Each row is a point. Two turns around zero, p and q, are shown by what they do to some points. Where does a point land after both, in the order given? Backwards means that the second turn is done in reverse. Each puzzle has new turns, and all numbers are rounded.
(in the rows, 128 means zero)

Turn p:
[127 137] => [119 127]
[169 145] => [110 169]
[108  96] => [161 109]
[112 159] => [ 97 111]
[124 103] => [153 125]
Turn q:
[127 110] => [113 138]
[ 96 119] => [137 160]
[161 155] => [133  86]
Where do these land?
p, then q: [125 119] => [121 122]
p, then q backwards: [154 150] => [118  95]
p, then q: [103 109] => [ 97 124]
q, then p: [167 122] => [159 103]
p, then q: [ 90 142] => [102 159]

Turn p:
[104 156 110] => [102 120  97]
[159 121 152] => [158 150 141]
[136 106  96] => [140  91 135]
[140 108 166] => [140 156 160]
[100 148 116] => [ 99 122 107]
Turn q:
[125  80 162] => [100 177 146]
[129 174 113] => [137  83 112]
[107 150 125] => [126 100 140]
[153 149 133] => [123 117  97]
[135 115 136] => [122 144 125]
[118 100 100] => [158 147 148]
Where do these land?
p, then q backwards: [150 114 128] => [119 124 104]
q, then p: [102 142 113] => [140 139 157]
q, then p: [134 177 157] => [100  88 158]
q, then p: [158 107 124] => [135 121  93]
p, then q: [129 119 151] => [109 114 121]
q, then p: [ 94 108  94] => [158 169 139]

Turn p:
[114  90 149 151 129 113] => [119 129 162 158 104 116]
[129 151 114 176 105  91] => [ 89 111 110 155 151  89]
[119 151 130  94 132 131] => [147 135 128  94 144 127]
[115 137 115 129 144 169] => [132 102 117 100 108 147]
[178 158 114 151 111 133] => [111 137  67 144 139 129]
[133  92 161 109 149 128] => [140 162 161 131 102 143]
[136 114 106 115 172 107] => [ 99 141 153 118 144 164]
[ 87 117 150 115 128 123] => [146 122 167 116 119 108]
[141 142 114 113  81 157] => [170 113  87 136 140 129]
Turn q:
[110 123 128 117 110 123] => [110 111 128 120 133 116]
[144 152 121 123 138 154] => [155 133 108 113 121 144]
[161  89 152 111 141 108] => [100 139 130 167 145 164]
[112  98 167 145 135  96] => [ 97 141 177 144 143 129]
[ 78 116 103 129 112 107] => [116 103 139 128 143  75]
[110 115 140 139 142 145] => [126 151 138 114 147 121]
[165 132 127 152 160 149] => [159 170 119 140 118 149]
[144 146  87 122  67 147] => [118 104  75 113  81 107]
[128 182 127 115 146 123] => [172 100 138 113 120 146]
Where do these land?
q, then p backwards: [117 138 128 112  86 105] => [ 99 133 114 166 139 140]
q, then p: [121  96 148 147 162  96] => [ 97 142 126 110  91  94]
p, then q backwards: [121 101 127 132 135 150] => [148 151 138 131 123 110]
p, then q backwards: [125 132 102 124 154 135] => [128 134 155 104 119 134]
p, then q: [108 135 148 137 145 140] => [102 103 127 124 127 132]
q, then p: [169 180  88 135  68 148] => [176  96 107 187 179 140]
p, then q: [134 114 155 109 146 122] => [133 115 135 104 109 151]

Turn p:
[133 159 136 131 110 106 113 138 155] => [134  85 124 116 128 113 128 130 154]
[144 100 141  92 151  98 116 119 142] => [148 139 117 153  79 103 132 132 134]
[129 157 151 123 125 156 160 112 112] => [147 158 141 113 166 131 114 122 148]
[156 131 153  83  90 146 147 138 155] => [162 125 116 167 165  96 133 147 156]
[123 156 102 130 131 102 106 146 117] => [127 101 127  95 110 143 148 147 128]
[142 148  89 147 112 111 118 122 114] => [ 98 116 137  96 130 124 159 143 129]
[131 151 156 144 120 129 181 117 115] => [126 159 111 102 163 124 103 116 158]
[133  90 140 125 145 150 107  79 132] => [122 155 168 160 107 106 118 106 111]
[ 90  85 134 159 132 152 138 102  76] => [ 93 175 146 125 133 148  85 127  81]
[145 134 160 155 144 126  98 156 128] => [115 105 137 143 108 161 111 124 163]
[ 86 107  87  97 109 119 108 160 150] => [147  86 103 139 123 125 145 151  69]
[122 119  87 150 168 142 143 147 139] => [118 132 110 126 124 164 161  91 104]
Turn q:
[152 120 122 128 128 139  97 127 157] => [118 120 142 144 162 114 126 112 108]
[129 113 160 151 101 148 140  92  85] => [116 138 157 140  67 109 147 116 149]
[131 107  97  85 116 102 132 106 114] => [109 141  93 166 133 119 131 164 142]
[109 136 124 138 100 136 166  87 117] => [136 104 137 151  87 140 147 145 158]
[103 149 129 135 144 153  99 179 149] => [176 131 143  93 161 123 105 117 110]
[133  80  80 105 117  89 150 131 111] => [103 139  67 153 141 119 123 139 174]
[142 123 130  93 151 136 135 145 142] => [136 130  94 128 140 123 134 124  94]
[ 95 141 144 131 156 109 107 146 148] => [133 119 135  80 147 126 111 151 113]
[128 151 123 147 177 140 113 143 141] => [141 131 141  90 162 145 149 118 110]
[123 182 147 149 132 130 110 151 120] => [148 146 166 100 126 162 108 125 111]
[164 106 153 146  85 127 159 101 125] => [ 93 107 132 164  81 127 126  96 137]
Where do these land?
q, then p: [138  96 132 130 114 122 160 161 148] => [108 125 147 129 110  98 152 126  92]
q, then p: [136 121  84 117 140 132 166 148 101] => [123 125 130 116 155 121 181  95 126]
p, then q: [163 132 134 107 117 133 102 129 114] => [130 105 123 107 120 136 101  99 119]
q, then p backwards: [122 133 115 165 134 165 115 141 152] => [121 170 127 126 131 161 123 112 156]
q, then p: [108 114 118 106 116 121 107 144 140] => [122 110 124 127  91 142 143 132 135]
q, then p: [127 129 169 168 177  97 120 115 140] => [187 153 118 136 131 120  99 154  93]
q, then p: [128 107 102 115 116 117 100 102 135] => [119 110 102 116 106 151 114 104 127]
q, then p backwards: [159 172 165  93 124 138 116  89 173] => [ 87  82  90 123 114 159  75 139 123]
q, then p backwards: [107 162 125 110 165 135 147  97 118] => [134 140  86  95 135 124 115 155  99]
p, then q: [ 96 107 150 117 106 147 152 160  55] => [184 185 150 103 165 136 123 107 107]
p, then q backwards: [154 123 124 136 100 133 141 113 120] => [132 106 113 128 136 116 100 112 120]
q, then p: [ 99 140 119 172 128  96 110 136 139] => [172 113 134 169 109 129 117 116 125]
